Rows are points. To make a cloud, some directions were put in groups of two or more. Within a group, all points are equally far from the middle, so they leave a hole (a ring in 2 directions, a hollow ball in 3). The other directions are filled evenly. Then the cloud was stretched, turned, moved and blurred a little. Count the holes, and give their numbers of directions, smallest first.
In the rows, zero is written as 128.

Cloud, 13 rows:
[[104 162]
 [ 83 145]
 [129 180]
 [ 68 138]
 [139 122]
 [107 124]
 [ 42 141]
 [ 91  95]
 [ 77 123]
 [102 179]
 [135 150]
 [ 75 157]
 [ 86 150]]
Holes: 0

Cloud (21 x 3):
[[115 106  86]
 [115 153 186]
 [138 122 192]
 [149 141  78]
 [140 183 159]
 [187 146 143]
 [145 189 127]
 [159 187 121]
 [102 176 113]
 [126 189 127]
 [171 162 165]
 [109 184 144]
 [ 84  83 146]
 [ 71 131 124]
 [172 176 134]
 [ 76  94 135]
 [ 74 150 149]
 [151 167 174]
 [172  97 146]
 [ 70 109 155]
 [140 159  82]]
Holes: 1 (3)

Cloud:
[[161 160  87]
 [165 149 156]
 [ 68 162 127]
 [164 160  90]
 [119 110 178]
 [179 137 107]
 [148 180 102]
 [ 67 122  88]
 [157 153 163]
 [ 88  79 132]
 [155  86 101]
 [149 175  92]
 [ 61 114 130]
 [101  78 144]
 [126 187 138]
 [ 94  96  77]
 [124 178 157]
 [ 71  94 129]
 [126  96  70]]
Holes: 1 (3)

Cloud (29 x 4):
[[152 129 179 140]
 [ 78 124 166  75]
 [135  75 146  89]
 [146 181 153 161]
 [ 75  90 148  92]
 [159 129  69 101]
 [171  91 132  90]
 [147 142  69 157]
 [146 146  74  89]
 [ 87 119 154  59]
 [146  93  84 173]
 [101 178  94 119]
 [146 145 126  49]
 [101  86  88 162]
 [122 116  61 142]
 [142 191 132 157]
 [117  87 164  83]
 [181  94 106 128]
 [108 145  67 126]
 [115 141 179  66]
 [ 81 103 134  63]
 [125  83 148 159]
 [166 120 165 150]
 [ 75 120 162 136]
 [186 131 135 159]
 [184  98 127 130]
 [152  90 137 170]
 [ 65 110 100 102]
 [ 61 146 142  87]]
Holes: 1 (4)

Cloud:
[[138 113 197 165]
 [169 172 103 101]
 [160 192  94 122]
 [121 166 190 145]
 [ 69 106 133 175]
 [ 93 190 139 121]
 [123 116  64 151]
 [179 128 186 145]
 [178  98 127 172]
 [133  74 146 145]
 [131 197 125 155]
 [198 165 134 134]
 [ 73 160 146 103]
 [ 83  90 151 124]
 [144 140 137  81]
 [137 183  78 114]
 [122  74 155 145]
 [165 165 103  96]
 [118 153 173  87]
 [149  87 175 163]
 [ 89 189 127 120]
 [ 63 102 142 137]
 [113 118  64 164]
 [ 77  88 156 153]
 [137 107  74 169]
 [ 87 110 150  99]]
Holes: 2 (2, 2)
